Rows are points. Two turns around zero, p and q, are shown by what they do to some points. Where does a point land after both, in the order given? Backwards means that the second turn is done in reverse. Each puzzle has new turns, and all numbers are rounded.

Turn p:
[19  0] -> [  4 -19]
[ 17 -36] -> [-32 -24]
[-19  32] -> [27 25]
[-17   4] -> [ 0 17]
Turn q:
[-6 -7] -> [ 4 -8]
[ 47 -12] -> [28 40]
[-15  16] -> [-20  -8]
[-26   4] -> [-13 -23]
Where do these land?
p, then q: [-19 -10] -> [-20  -7]
q, then p backwards: [-19  19] -> [  6 -26]
p, then q: [38 -9] -> [ 36 -15]

Turn p:
[21 11 -3] -> [ 12 -20   6]
[-49 -18  -7] -> [-20  41 -26]
[-39   2 -17] -> [  0  28 -32]
[ 7 10 21] -> [11  3 22]
[13  1  0] -> [  1 -12   5]
[46 -5  8] -> [ -3 -38  27]
Turn q:
[  9   6 -10] -> [  0  -3 -14]
[ -3 -38  12] -> [ -3 -25  31]
[-29   6  -9] -> [-24  19   5]
[14 53  8] -> [ 28  35 -32]
[  9 -27   0] -> [ -1 -26  11]
Where do these land?
q, then p: [-16 -32   8] -> [-13  25  24]
q, then p backwards: [28 38 22] -> [-25  44 -10]
p, then q backwards: [-11  16 -14] -> [16 17  0]
p, then q: [ -2 -23 -16] -> [-27   5   5]

Turn p:
[ 12   9  -4  17 -12 -16] -> [ 8 -8 12 24 -9  0]
[-13  10 -27  -6  24  33] -> [ -4 -12 -38  -8  31   8]
[  4  26 -35  36   8  15] -> [ 20 -25 -25  34  20  18]
[-19  11  -4  20  44  24] -> [  7  17 -34   2  29  33]
[ 23  -1 -22 -14   1 -13] -> [ -6  -6   2  16   9 -31]
[-24 -43  21  -5 -43 -10] -> [ 14  -7  47 -45 -20  -1]
[ -8  24   1 -14   0  -5] -> [-27  -6  -3   6  -2   8]
[  7 -26  52 -16 -24   7] -> [  3  21  13 -37 -48 -10]
[ 18 -10  19 -19   0 -34] -> [-16  24  26   6 -14 -24]
Turn q:
[ 37   5 -10   1  -9  12] -> [ 22  30   6   0  -8 -15]
[-32  11  -6 -11  37 -40] -> [-19 -48  -3 -16 -32  17]
[-12 -24   6   6   7 -44] -> [ -3 -38  23  22 -10  14]
[-20  25 -18 -29 -15  16] -> [ -9  21 -35 -15  -6  27]
[ -8 -16   8 -14  19  37] -> [ 12  -5  -9 -29  35   1]
[  0  43   4 -17  -5  -9] -> [-26  21  -3 -17 -28   9]
[  9 -19  -3  43  11   5] -> [ 12 -17   2  19  12 -39]
[ 27 -40   1  30 -10  23] -> [ 33   6  12  25  34 -28]
[  0  16  17 -10 -35   1] -> [-22  32   6  10   4  16]
Where do these land?
q, then p: [37 -6 -7 32  8 21] -> [-11  18  24  42  -7 -13]
q, then p: [ -4  21 -30 -23 -10 -16] -> [  6 -44 -11  -6 -11  -4]
q, then p: [ -4  22  19   6 -18 -30] -> [  3 -11  12 -16 -12  38]
q, then p: [  5  12  -9 -15 -25 -45] -> [ 21 -29  -6 -12 -33  24]
q, then p backwards: [  9  23  -7 -10 -16   8] -> [ 6 -1 27 -3 17  3]
p, then q: [  2  -1 -24  28  42   5] -> [ 17  -9  -9 -20 -20 -43]
q, then p: [-20 -23  -5  30   7   9] -> [23 19 13  8 29 -7]
q, then p: [-15 -33  49 -14   9  42] -> [-25  56 -31 -12  29   0]
p, then q: [-11 -14  15 -34   3   5] -> [-14  -2  -6 -15  -9  34]
